Each row of a before or after table is a point. The points were changed in one or more steps. Then noise was added and the rows were shuffled. The steps act on columns, c1 being the first. What was done? A step turns or swaps two columns, mirrors them in a line or flattens them onto one, adds a multiple of one to another, or multiplies or shifts one. Angles are multiples of 10 degrees, from the lower column toward the higher: turns from -170 to 170, lines from 10 to 170 but not 90. Use the fewest steps. Two steps may share a column if one is a turn and the other turns, adds or multiplies; they go together, in the order done. Otherwise the lowest column goes first.
In the rows, 128 means zero.

Before (12 x 3):
[[134 111 127]
 [201 120 170]
 [124 148 139]
 [168 107 162]
 [173 119 159]
 [156  76 135]
 [117 108  93]
 [173  81 116]
 [143  87 170]
 [160 147 108]
 [178 104 177]
 [113 171 128]]
After, 12 rows:
[[161 148  59]
 [203 123  62]
 [117 107 110]
 [164 110 102]
 [179 103 101]
 [145  86 149]
 [175 120  93]
 [156  75  91]
 [116 170 151]
 [122 150 146]
 [133 113 119]
 [174  81  47]]
Steps: add -1.5 times c1 to c3

Before:
[[135 106 109 154 154 110 128 121]
 [147 107 135  97 126 123 146 139]
 [ 97 114 138 157 146 157 158 249]
 [137 110 145 149  82 122 108 120]
 [130 111 150 102 167  92 125 123]
 [143 164 136 127 175 103 150 151]
 [144 103  94  99 123 115 154 169]
 [111 131 111 152 120 171  69 163]
 [100 149  85 118 124 119 120 112]
 [136 142 150 130 145 140 155 109]]
After:
[[129 138  94 136 166  92 125 123]
 [110 115 151 112 120 174  69 161]
 [141 154 150 141 177 103 149 152]
 [136 102 133 101 153 112 129 120]
 [144  84 109 150 121 115 152 171]
 [ 99 101 158 155 124 117 121 113]
 [146 124  94 146 125 124 147 138]
 [ 97 128 126  96 147 157 159 248]
 [135 133 117  99  83 123 107 120]
 [136 153 130 126 146 140 152 110]]
Steps: turn c2 and c3 by -60 degrees; turn c3 and c4 by -150 degrees

Before (13 x 14):
[[103 114 111 112 135 128 118 152 103 116 136 117 107 118]
 [121 150 111 105 118 141 131 102 101 151 148  88 111 160]
 [227 154 122 108 138 126 144 121 108 149  47 130 117 117]
 [135 154 138 129 119 130 127 155 123 145 149 112 120 124]
 [ 97 155 132 106  98 143 102 153 142 129 135 107  89 121]
 [124  97  99 120 101 166 124  61 137 143 145 118 118 121]
 [107 158 120 114 127 142 127 105 120 130 147 144 115 137]
 [100 148 141 114 116 185 147 114 123 130 155 113  85 121]
 [114 149  80 113 136 140 142 152 112 142 155 124  83 119]
 [122 158 116 121 142 126 149 119 137 124 149  88  95 159]
 [135 156 135 122  84 144 142 126 110 110 145 140  85 123]
 [131 150 143 122 132 128 110 116 120 149 150 107  77 147]
 [102 160 135 189  95 202  96 153 121  86 109 136  81 117]]
After, 13 rows:
[[111 148 126 114 118 185 148 114 124 130  93 125  86 120]
 [155 161 136 189  94 201  96 154 122  88 108 138  81 117]
 [129 114 116 112 134 128 118 153 104 116 102 113 107 120]
 [109 156 137 123  82 145 143 126 110 110 128 138  85 122]
 [114  99 109 119 101 166 125  62 137 142 117 107 117 121]
 [111 158 104 120 141 126 149 119 136 123 116  99  94 158]
 [112 151 100 105 118 141 131  99 102 151 114  96 112 161]
 [107 151 124 121 132 128 108 115 119 148 125 123  77 146]
 [133 156 120 105  98 144 100 155 142 127  96 120  88 122]
 [107 155 125 128 119 128 126 153 123 147 127 123 120 122]
 [109 149 107 113 137 139 143 154 111 140 105  99  83 119]
 [170 155 128 107 139 127 143 122 110 149 249 126 117 117]
 [117 159 130 114 126 142 128 108 121 132 102 134 115 138]]
Steps: turn c1 and c11 by 110 degrees; flatten c3 and c12 onto the line at 50 degrees

Before, 14 rows:
[[182  72 169 116 136 190 166 153  64 114 196 153 114 118  89 126 127  98
  126  93 125 136  72 203]
 [119 101 126 147 107 137  96  99 119 187 115 137 146 156 144 144  79 147
  161 138 116 120 136 156]
 [119 139 188 106  94 147 127 133  96 137 100 136 156 105  56 155 143 145
  113 134 176 112  92  98]
 [ 52  94  93 155  94 108 123 120 121 115 133 148 108 112 130 152 101 161
  113  97 119 128 194  36]
 [108 142 119 120 148 221 104 145  36 141 133 140  89 153 118 154 161 100
  170 160 159 131  55  45]
 [150 126  89  97 110  62 160 132 121 114 137 151 101  81  63 147 126 188
  134 169  92 114 143 154]
 [171  91  96  87 112 121 132 107 109 139  54 112 133 100  83  98 178 175
  115 123 122  71  91 104]
 [127  93 108  82 131 160 103 115  86 156  93 108  78 144  67 114  80 171
  109 137 101  43 100 127]
 [130  90 140 111 108 175  91 155 161 168 115 111 134 105  69 123 141 147
  103  80 128 136 127 219]
 [162 143 153 162 144 136 157 165  65  77 114 139 130 132  70 124 161 185
   90 119 117  90 135 148]
 [103 156 147 120 154 161 105 148 139  92 122 154 158  76 141 219 124 112
  139 159  95 147 109 115]
 [ 46 161 110 121 174 147 209 104  92 110 112 166 139 104 179  75 158 137
  128 136 133 104  91 140]
 [176  95 126 117 162 152 148 137 141 129 154 172  47 139 115 170 109 196
  137  64 151  86  45 103]
 [153 104 102 128 118 158 219 179 103 149  74 129 121 146 115 132 113 117
  133  42 141  85 119 147]]
After (14 x 24):
[[149 127  65  96 107  65 157 151 121 115 138 151 100  85 127 147 125 188
  130 168  89 197 146 133]
 [ 53  93  72 157  94 108 122  38 121 115 134 152 105 112 127 151 102 161
  110 100 116 127 193 119]
 [181  72 195 112 137 189 165 201  63 114 196 154 116 118 140 125 126 101
  124  99 126 163  75 154]
 [153 107  84 131 115 160 219 149 106 144  73 131 121 146  84 130 111 116
  132  37 140 146 115 179]
 [175  97 126 116 160 151 150 103 142 127 156 172  44 138  88 170 110 195
  139  64 153 148  46 136]
 [126  93  95  79 132 156 104 128  84 157  90 109  77 144  53 113  82 165
  109 138 106 205  96 113]
 [ 45 164  99 124 175 149 211 139  93 107 114 167 137 105  96  79 158 137
  130 137 130  82  94  99]
 [132  88 146 113 109 177  91 220 164 164 112 108 138 106 148 123 134 147
  100  82 125 181 128 156]
 [118 136 224 107  96 145 125 102  96 135  99 136 160 103 126 154 142 141
  112 135 176 204  88 137]
 [106 155 157 122 156 157 101 111 142  91 121 151 157  75 143 219 128 113
  137 153  92 112 110 148]
 [158 143 167 165 143 137 154 148  67  77 113 140 131 130 102 122 161 188
   93 117 113 193 135 161]
 [170  94  72  83 109 118 130 106 111 138  56 110 133 100  79  98 182 181
  116 124 119 181  91 109]
 [123 101 125 149 111 139  94 154 119 188 113 140 146 157 119 142  80 150
  162 138 115 113 137 101]
 [110 145 117 116 151 221 101  48  38 141 134 137  91 152 131 154 161  98
  169 163 164 139  54 148]]
Steps: multiply c3 by 1.6; swap c8 and c24; turn c15 and c22 by -100 degrees
